Every row gives one point. Each copy is the shape, with its points in the same order, stretched, turned, moved and blurred by noise. Is it also mirrored, or only turned?

Shape (7 x 2):
[[ 0.10  0.16]
 [-0.19 -0.37]
 [ 0.21  0.03]
 [-0.54  0.11]
 [ 0.30 -0.02]
 [-0.75 -0.37]
 [ 0.28  0.40]]
Copy 1 (7 x 2):
[[-0.25 -0.07]
 [ 0.14  0.16]
 [-0.10 -0.29]
 [-0.28  0.84]
 [-0.07 -0.43]
 [ 0.07  0.98]
 [-0.40 -0.25]]
Copy 1 is: mirrored
Copy 2:
[[ 0.11 -0.34]
 [-0.04  0.27]
 [-0.10 -0.36]
 [ 0.42  0.15]
 [-0.14 -0.28]
 [ 0.30  0.60]
 [ 0.17 -0.61]]
Copy 2 is: only turned

Shape, 8 rows:
[[-0.53 -0.12  0.22 -0.10]
 [-0.48 -0.25  0.38 -0.04]
 [-0.30 -0.29 -0.58 -0.36]
 [-0.17 -0.40  0.32 -0.27]
 [ 0.44  0.11 -0.42  0.00]
 [-0.21  0.03  0.11 -0.24]
 [ 0.44  0.36 -0.64 -0.10]
 [ 0.45  0.41 -0.23 -0.44]]
Copy 1, 8 rows:
[[-0.27  0.18  0.50 -0.20]
 [-0.27  0.28  0.62  0.05]
 [ 0.36 -0.54  0.91 -0.52]
 [ 0.14  0.34  0.72  0.18]
 [ 0.18 -0.53 -0.13 -0.09]
 [-0.05  0.21  0.19 -0.17]
 [ 0.16 -0.64 -0.40 -0.36]
 [ 0.28 -0.09 -0.49 -0.26]]
Copy 1 is: only turned
Copy 2 (8 x 4):
[[-0.65 -0.02  0.19  0.29]
 [-0.64 -0.09  0.32  0.30]
 [-0.67  0.02 -0.34 -0.29]
 [-0.45 -0.08  0.37 -0.09]
 [ 0.55 -0.01 -0.42 -0.36]
 [-0.26  0.18  0.06  0.09]
 [ 0.65  0.22 -0.70 -0.36]
 [ 0.56  0.43 -0.26 -0.37]]
Copy 2 is: only turned
Copy 3:
[[-0.50 -0.58 -0.16 -0.12]
 [-0.49 -0.51  0.07 -0.11]
 [ 0.03 -0.03 -0.13 -0.36]
 [-0.12 -0.57  0.30 -0.42]
 [ 0.53  0.31  0.20  0.17]
 [-0.15 -0.38 -0.04 -0.01]
 [ 0.58  0.45 -0.08  0.37]
 [ 0.53 -0.24 -0.07  0.30]]
Copy 3 is: mirrored

Shape:
[[-0.21 -0.03  0.35 -0.08  0.10  0.20]
 [-0.48 -0.12  0.32  0.43 -0.09  0.29]
 [ 0.50  0.07 -0.14 -0.39  0.19  0.12]
 [-0.21  0.55  0.08  0.47 -0.36  0.34]
 [-0.39  0.64 -0.11  0.25 -0.16  0.38]
 [-0.44 -0.04  0.15  0.23 -0.35  0.10]
 [-0.17 -0.02  0.36  0.19 -0.16 -0.16]
 [ 0.50 -0.41 -0.49  0.21  0.42 -0.08]
 [ 0.48  0.38 -0.17  0.09  0.38  0.40]
 [ 0.36  0.26 -0.16  0.01  0.49  0.09]
 [-0.16 -0.20  0.28  0.39  0.06 -0.29]
 [ 0.75 -0.19 -0.11  0.17  0.24  0.15]]
Copy 1:
[[ 0.16 -0.24  0.07 -0.16  0.09 -0.33]
 [-0.17 -0.07  0.08 -0.33  0.28 -0.35]
 [ 0.25 -0.15 -0.07  0.21 -0.35  0.25]
 [-0.47  0.15 -0.76 -0.18  0.32 -0.35]
 [-0.32  0.21 -0.58  0.26  0.60 -0.51]
 [-0.24  0.09 -0.09 -0.36  0.02 -0.41]
 [ 0.11  0.04 -0.14 -0.59 -0.14 -0.16]
 [ 0.23  0.15  0.51  0.22 -0.41  0.93]
 [ 0.05 -0.03 -0.25  0.42  0.15  0.37]
 [ 0.30  0.08 -0.09  0.35  0.07  0.41]
 [ 0.21  0.14  0.09 -0.59 -0.11  0.13]
 [ 0.14 -0.18  0.08 -0.09 -0.46  0.81]]
Copy 1 is: only turned
Copy 2, 12 rows:
[[ 0.40  0.15  0.03  0.24  0.48  0.12]
 [ 0.74  0.11  0.50  0.03  0.55 -0.40]
 [-0.11 -0.45 -0.54  0.10 -0.35  0.41]
 [ 0.55 -0.09  0.42  0.29 -0.14 -0.97]
 [ 0.70  0.29  0.18  0.27 -0.28 -0.83]
 [ 0.22  0.33  0.39 -0.12  0.38 -0.56]
 [ 0.11  0.17  0.55  0.18  0.36 -0.16]
 [ 0.33 -0.79  0.04 -0.56 -0.49  0.67]
 [ 0.59 -0.82 -0.23  0.33 -0.55  0.14]
 [ 0.49 -0.51 -0.10  0.22 -0.51  0.44]
 [ 0.33  0.03  0.76  0.01  0.34  0.10]
 [ 0.10 -1.22 -0.11 -0.07 -0.37  0.42]]
Copy 2 is: only turned

Shape, 14 rows:
[[ 0.75  0.10 -0.39  0.11 -0.26 -0.24 -0.33  0.30  0.04]
 [ 0.08 -0.30 -0.27 -0.66 -0.21 -0.08 -0.42 -0.14  0.37]
 [ 0.58  0.31 -0.56 -0.22 -0.67 -0.43 -0.16 -0.14 -0.19]
 [-0.08  0.01  0.12  0.13  0.13 -0.20 -0.25 -0.32  0.27]
 [-0.44 -0.05 -0.11 -0.58  0.41  0.37  0.23 -0.39  0.63]
 [-0.62 -0.27  0.15 -0.14  0.01  0.21  0.38  0.12 -0.15]
 [-0.04  0.26 -0.28 -0.02 -0.09  0.46 -0.41 -0.23  0.31]
 [-0.45 -0.61 -0.21  0.24 -0.15  0.16  0.01 -0.13 -0.27]
 [ 0.18  0.20 -0.63 -0.26 -0.13 -0.75 -0.33  0.32 -0.06]
 [-0.60  0.01  0.14 -0.02  0.02 -0.38  0.64 -0.13  0.14]
 [-0.26  0.05  0.46 -0.37 -0.12  0.20 -0.15  0.03  0.24]
 [ 0.40  0.40 -0.52 -0.18 -0.22 -0.40 -0.60  0.28 -0.53]
 [ 0.70  0.11 -0.44 -0.17 -0.03 -0.57 -0.27 -0.34 -0.58]
 [-0.85  0.00  0.06 -0.04 -0.16 -0.47  0.32 -0.38 -0.01]]
Copy 1:
[[ 0.37  0.31  0.02 -0.30  0.91 -0.09  0.45  0.09  0.34]
 [ 0.54  0.25 -0.19 -0.23  0.25 -0.07  0.18  0.69 -0.40]
 [ 0.74  0.61  0.39 -0.05  0.43 -0.44  0.58  0.04  0.00]
 [-0.01  0.29 -0.19 -0.21 -0.15  0.41 -0.22  0.12  0.07]
 [-0.36  0.42 -0.46  0.31 -0.42  0.31  0.13  0.79 -0.65]
 [-0.28 -0.78  0.01  0.12 -0.62  0.27 -0.13  0.38 -0.11]
 [ 0.07  0.54 -0.21  0.42  0.54  0.22 -0.36  0.51 -0.16]
 [ 0.22 -0.90 -0.54  0.18 -0.27  0.12 -0.19  0.21  0.02]
 [ 0.85  0.12  0.25 -0.27  0.35  0.29  0.65 -0.26 -0.22]
 [-0.23 -0.22  0.14 -0.04 -1.08  0.46  0.30  0.07  0.06]
 [-0.20  0.00  0.31 -0.17 -0.19  0.23 -0.34  0.67 -0.10]
 [ 0.79  0.09  0.40  0.01  0.83 -0.16  0.26 -0.29 -0.41]
 [ 0.52  0.25 -0.03 -0.20  0.38 -0.70  0.59 -0.42 -0.50]
 [ 0.19 -0.17  0.20  0.01 -1.17  0.52  0.00 -0.06 -0.16]]
Copy 1 is: mirrored
Copy 2 (14 x 9):
[[-0.07 -0.41 -0.26 -0.01 -0.95  0.23 -0.18 -0.32  0.03]
 [ 0.46 -0.05  0.14 -0.07 -0.51 -0.17  0.23 -0.61  0.38]
 [ 0.09 -0.47 -0.27  0.10 -0.43  0.31  0.01 -0.61 -0.19]
 [-0.11  0.01  0.22  0.06 -0.41 -0.14  0.40 -0.18  0.07]
 [-0.05  0.28  0.23  0.01 -0.03 -0.76  0.54 -0.69  0.32]
 [-0.28  0.05 -0.31 -0.22  0.61  0.04 -0.14  0.05  0.21]
 [-0.14 -0.16  0.08  0.49 -0.71 -0.15  0.31 -0.47  0.48]
 [ 0.01 -0.19 -0.55  0.04  0.24  0.11  0.29  0.28  0.23]
 [-0.14 -0.54 -0.05 -0.66 -0.41  0.49  0.15 -0.54 -0.14]
 [-0.47  0.31 -0.24 -0.48  0.63  0.00  0.22 -0.20 -0.19]
 [ 0.05  0.25  0.38  0.03  0.02  0.04 -0.22 -0.32  0.40]
 [-0.16 -0.87  0.02 -0.17 -0.40  0.69 -0.28 -0.23 -0.06]
 [ 0.01 -1.00  0.00  0.05 -0.41  0.10  0.02 -0.24 -0.50]
 [-0.28  0.22 -0.11 -0.31  0.76  0.32  0.48 -0.23 -0.12]]
Copy 2 is: only turned
Copy 3:
[[-0.07 -0.43 -0.09 -0.07 -0.48 -0.46 -0.13  0.37  0.02]
 [ 0.41 -0.16 -0.06 -0.28  0.11  0.08 -0.52  0.39 -0.17]
 [ 0.11 -0.26 -0.37 -0.05 -0.59 -0.23 -0.56  0.36  0.55]
 [-0.14 -0.26 -0.10 -0.11  0.19  0.45 -0.01  0.11  0.01]
 [ 0.06  0.45 -0.25 -0.04  0.53  0.50 -0.48  0.22 -0.28]
 [ 0.02  0.69  0.14 -0.45  0.31  0.38  0.02 -0.27 -0.08]
 [-0.20  0.13  0.03  0.05 -0.34  0.52 -0.20  0.41 -0.31]
 [ 0.11  0.66  0.40 -0.52  0.12  0.55  0.46  0.20  0.08]
 [ 0.24 -0.23 -0.63 -0.47 -0.34 -0.24 -0.21  0.20 -0.04]
 [-0.24  0.43 -0.33 -0.48  0.51  0.31 -0.22 -0.30  0.37]
 [-0.06 -0.07  0.12 -0.13  0.17  0.31 -0.45 -0.29 -0.24]
 [ 0.29 -0.26 -0.41 -0.12 -0.75 -0.13 -0.04  0.08 -0.07]
 [ 0.49 -0.39 -0.50  0.30 -0.37 -0.16 -0.03  0.26  0.56]
 [-0.12  0.40 -0.29 -0.59  0.40  0.80 -0.17 -0.25  0.38]]
Copy 3 is: only turned
Copy 4 (14 x 9):
[[ 0.02  0.38 -0.30 -0.40 -0.02  0.32 -0.48 -0.58  0.51]
 [-0.30 -0.03 -0.59 -0.46  0.63  0.09 -0.01 -0.25 -0.18]
 [-0.14  0.34 -0.16 -0.99 -0.06  0.53 -0.18 -0.50  0.48]
 [-0.11  0.02 -0.11  0.05  0.22 -0.16  0.33 -0.11  0.18]
 [-0.43 -0.71 -0.04  0.14  0.74 -0.17  0.37  0.58  0.12]
 [ 0.05 -0.32  0.36  0.13  0.04 -0.32  0.08  0.54 -0.20]
 [-0.02  0.14 -0.14  0.10  0.49  0.53  0.02  0.03  0.05]
 [ 0.04  0.11 -0.34  0.24 -0.06  0.06 -0.14  0.27 -0.40]
 [ 0.20  0.56 -0.29 -0.83  0.19  0.02 -0.25 -0.14  0.45]
 [ 0.11 -0.65  0.44 -0.20 -0.17 -0.57  0.51  0.44  0.35]
 [ 0.06 -0.26  0.24 -0.04  0.46 -0.23  0.22 -0.07 -0.16]
 [ 0.14  1.06 -0.10 -0.74  0.14  0.39 -0.46 -0.34  0.22]
 [-0.58  0.78 -0.29 -0.78 -0.06  0.28 -0.18 -0.37  0.39]
 [ 0.14 -0.33  0.27 -0.35 -0.10 -0.40  0.67  0.49  0.03]]
Copy 4 is: mirrored

Shape, 15 rows:
[[ 0.02  0.43  0.31 -0.19 -0.16 -0.58  0.41 -0.04  0.16 -0.36 -0.29  0.16]
 [-0.01  0.23 -1.11  0.00 -0.12 -0.20 -0.08 -0.11  0.19  0.25  0.24 -0.15]
 [ 0.39 -0.22 -0.45 -0.09 -0.16  0.00  0.30  0.23 -0.35  0.25  0.14 -0.05]
 [ 0.13 -0.13 -0.10 -0.03 -0.27 -0.15 -0.40 -0.02  0.27 -0.41 -0.10 -0.31]
 [-0.27 -0.18  0.27 -0.17 -0.42 -0.10  0.32  0.69  0.32  0.09  0.22  0.13]
 [-0.07 -0.12  0.07 -0.69 -0.07 -0.23 -0.09  0.15  0.13 -0.38 -0.06  0.10]
 [ 0.00  0.26  0.26  0.12  0.47 -0.21  0.24  0.00  0.05 -0.35 -0.11  0.24]
 [-0.08  0.07  0.18 -0.83 -0.33  0.08 -0.79  0.19  0.35 -0.36  0.32 -0.04]
 [ 0.05 -0.34 -0.11  0.23  0.02 -0.31  0.30 -0.19  0.09  0.03  0.11  0.42]
 [ 0.08 -0.10  0.30  0.19  0.23  0.15  0.42  0.06  0.31 -0.34  0.04  0.16]
 [ 0.13  0.59  0.42  0.05  0.07 -0.62 -0.04  0.10  0.30 -0.32  0.29  0.33]
 [-0.02  0.02  0.18  0.08  0.06 -0.06 -0.39  0.09  0.36  0.17 -0.53 -0.08]
 [-0.48 -0.16  0.32 -0.26 -0.29 -0.38 -0.09 -0.05  0.10  0.23 -0.08 -0.63]
 [-0.29  0.15 -0.71  0.19 -0.23 -0.12  0.20 -0.15 -1.29 -0.39 -0.71  0.09]
 [ 0.24 -0.27 -0.41  0.19  0.41 -0.34  0.30  0.37  0.00 -0.35  0.16  0.29]]
Copy 1, 15 rows:
[[-0.72  0.08 -0.30  0.19  0.36 -0.21  0.22  0.60  0.00 -0.18 -0.13  0.60]
 [-0.19  0.44  0.47  0.15 -0.36  0.38 -0.60  0.63 -0.05  0.43  0.09  0.20]
 [ 0.12  1.00 -0.27 -0.19 -0.29  0.11 -0.05  0.24 -0.03  0.34  0.10  0.29]
 [-0.78  0.15  0.02  0.08  0.34  0.45 -0.02 -0.03  0.19  0.08  0.21 -0.35]
 [ 0.18  0.45 -0.41  0.04  0.83 -0.12  0.19  0.43 -0.58  0.28  0.30 -0.09]
 [-0.36  0.35 -0.31  0.52  0.42 -0.01 -0.01  0.62  0.30 -0.21 -0.04 -0.17]
 [-0.10 -0.02 -0.32  0.26  0.28 -0.28 -0.37 -0.07 -0.03  0.01 -0.36  0.55]
 [-0.37  0.06 -0.11  0.29  0.74 -0.08 -0.20  0.75  0.51  0.15  0.01 -1.04]
 [ 0.11  0.10 -0.60  0.36 -0.21  0.00  0.16  0.20 -0.25  0.43 -0.06  0.60]
 [ 0.11  0.09 -0.48 -0.12  0.33 -0.01 -0.27 -0.11 -0.52  0.14 -0.27  0.20]
 [-0.65 -0.16 -0.20  0.31  0.61 -0.50 -0.09  0.33  0.32  0.64 -0.26  0.35]
 [-0.24  0.00  0.11  0.41  0.28 -0.28  0.12 -0.41  0.02 -0.25  0.00 -0.32]
 [ 0.13  0.09  0.48  0.39  0.38  0.38  0.79  0.06  0.06 -0.25  0.02 -0.08]
 [-0.55  0.28 -0.55 -0.32 -1.16  0.52 -0.38  0.10  0.49 -0.73  0.90  1.01]
 [-0.19  0.69 -0.52  0.31  0.15 -0.07 -0.65 -0.13 -0.09  0.53  0.03  0.69]]
Copy 1 is: mirrored
Copy 2 (15 x 12):
[[-0.06  0.63 -0.14 -0.61  0.25  0.18 -0.57  0.31  0.29  0.03 -0.08  0.27]
 [-0.38 -0.10 -0.41  0.77  0.20 -0.10 -0.31 -0.38  0.76  0.67  0.32 -0.29]
 [ 0.06  0.12 -0.20  0.28 -0.07 -0.12  0.36  0.24  0.77  0.58 -0.11  0.46]
 [-0.01  0.73  0.00  0.36  0.03  0.33 -0.01  0.29  0.18 -0.28  0.40 -0.03]
 [ 0.48  0.39 -0.57  0.09 -0.13  0.01 -0.57 -0.02  0.13 -0.10 -0.07  0.81]
 [ 0.57  0.28 -0.10  0.03  0.17  0.21 -0.27  0.54  0.28 -0.40  0.36  0.13]
 [-0.10  0.22  0.10 -0.52 -0.18  0.25 -0.25 -0.05  0.08 -0.36 -0.16  0.11]
 [ 0.82  0.53 -0.07  0.35 -0.22  0.31 -0.34  0.43 -0.33 -0.53  1.05 -0.34]
 [-0.23 -0.10 -0.78 -0.22  0.14 -0.16 -0.02 -0.14  0.44 -0.14 -0.12  0.47]
 [-0.04  0.31  0.22 -0.33 -0.15 -0.07 -0.08 -0.16 -0.08 -0.50 -0.07  0.49]
 [ 0.13  0.67 -0.40 -0.89 -0.43  0.28 -0.80 -0.11  0.05 -0.22  0.25 -0.04]
 [ 0.22  0.43 -0.25  0.13  0.20  0.50  0.05 -0.20 -0.43 -0.17 -0.19 -0.20]
 [ 0.07  0.44 -0.52  0.67  0.08 -0.10 -0.35  0.60  0.02 -0.25 -0.31 -0.15]
 [-1.15 -0.32  0.13  0.39  0.35  0.53  0.47  0.81  0.85  0.69 -0.18  0.49]
 [ 0.08  0.04 -0.15 -0.27 -0.25  0.22 -0.09 -0.14  1.05 -0.17 -0.02  0.52]]
Copy 2 is: mirrored
Copy 3:
[[ 0.33 -0.74 -0.37 -0.47 -0.21 -0.28  0.38  0.16  0.46 -0.39 -0.03  0.71]
 [ 0.83 -0.30  0.22  0.31  0.44 -0.24 -0.23  0.14 -0.54  0.08 -0.61  0.24]
 [ 0.27 -0.14  0.37  0.05  0.67 -0.44  0.46  0.15 -0.22  0.58  0.01  0.51]
 [ 0.02  0.21 -0.33  0.57 -0.17 -0.17  0.01  0.15  0.25 -0.21 -0.10  0.28]
 [-0.15 -0.56 -0.14 -0.02  0.90 -0.10 -0.12  0.01  0.61  0.11  0.28  0.07]
 [-0.06 -0.07 -0.66 -0.07  0.27 -0.48  0.31  0.08  0.06 -0.50  0.32  0.50]
 [ 0.40 -0.32 -0.19 -0.51 -0.41  0.14  0.50  0.11  0.09 -0.31 -0.21 -0.04]
 [ 0.00  0.56 -0.80  0.54  0.30 -0.10 -0.17 -0.37  0.50 -0.60  0.42  0.27]
 [-0.15 -0.36  0.10 -0.53  0.13  0.03  0.06  0.12 -0.32  0.23 -0.37  0.35]
 [ 0.16 -0.03 -0.13 -0.45 -0.21  0.01  0.26  0.29  0.37  0.07 -0.15 -0.31]
 [ 0.48 -0.50 -0.50 -0.38 -0.01  0.51  0.16 -0.22  0.59 -0.40 -0.42  0.39]
 [-0.21 -0.06 -0.16  0.48 -0.54 -0.13  0.27 -0.48  0.18 -0.22 -0.24 -0.07]
 [-0.65 -0.11  0.10  0.20  0.20 -0.43 -0.25  0.01  0.64 -0.66  0.06  0.43]
 [ 0.79 -0.59  0.70 -0.16 -0.39 -0.37  0.75  1.05 -1.10  0.02  1.05  0.87]
 [ 0.47 -0.52 -0.29 -0.28  0.35  0.06  0.67  0.43 -0.42  0.17 -0.38  0.14]]
Copy 3 is: only turned
Copy 4:
[[-0.03 -0.44  0.37 -0.58 -0.07 -0.17  0.10 -0.56 -0.28 -0.11 -0.29  0.59]
 [ 0.00 -0.83 -0.55  0.29  0.07 -0.26  0.10  0.25 -0.09 -0.23  0.23 -0.41]
 [ 0.23 -0.39 -0.04  0.28 -0.03 -0.19  0.02 -0.15 -0.20  0.05 -0.32 -0.72]
 [-0.54 -0.11  0.10 -0.07 -0.15  0.04  0.18 -0.17  0.01 -0.31 -0.03 -0.06]
 [-0.03  0.03 -0.09 -0.24  0.07 -0.09 -0.24  0.19 -0.61 -0.27 -0.77 -0.12]
 [-0.17 -0.20  0.01 -0.07 -0.18  0.31  0.28 -0.19 -0.19 -0.24 -0.79  0.22]
 [ 0.23 -0.07  0.34 -0.35  0.41 -0.02 -0.23 -0.31  0.15 -0.22 -0.29  0.37]
 [-0.68 -0.30 -0.02 -0.06 -0.35  0.85  0.11  0.32 -0.11 -0.07 -0.66  0.14]
 [ 0.10  0.00 -0.12 -0.13 -0.04 -0.56 -0.41 -0.33  0.09 -0.16 -0.25  0.06]
 [ 0.26  0.29  0.30 -0.61  0.29  0.06 -0.33 -0.27  0.00 -0.51 -0.45  0.12]
 [-0.27 -0.56  0.40 -0.58  0.10 -0.23 -0.30 -0.18  0.24  0.13 -0.27  0.63]
 [-0.35  0.26 -0.11  0.04  0.25 -0.08 -0.07 -0.17  0.00  0.21  0.12  0.13]
 [-0.14  0.23 -0.03  0.46 -0.19 -0.37  0.14  0.25 -0.23  0.09  0.20  0.06]
 [ 0.55 -1.03  0.35  0.52 -0.41  0.04 -0.36 -0.73 -0.47 -0.23  0.06 -0.38]
 [ 0.05 -0.22  0.21 -0.01  0.41 -0.27 -0.08 -0.34  0.12 -0.64 -0.76 -0.18]]
Copy 4 is: only turned
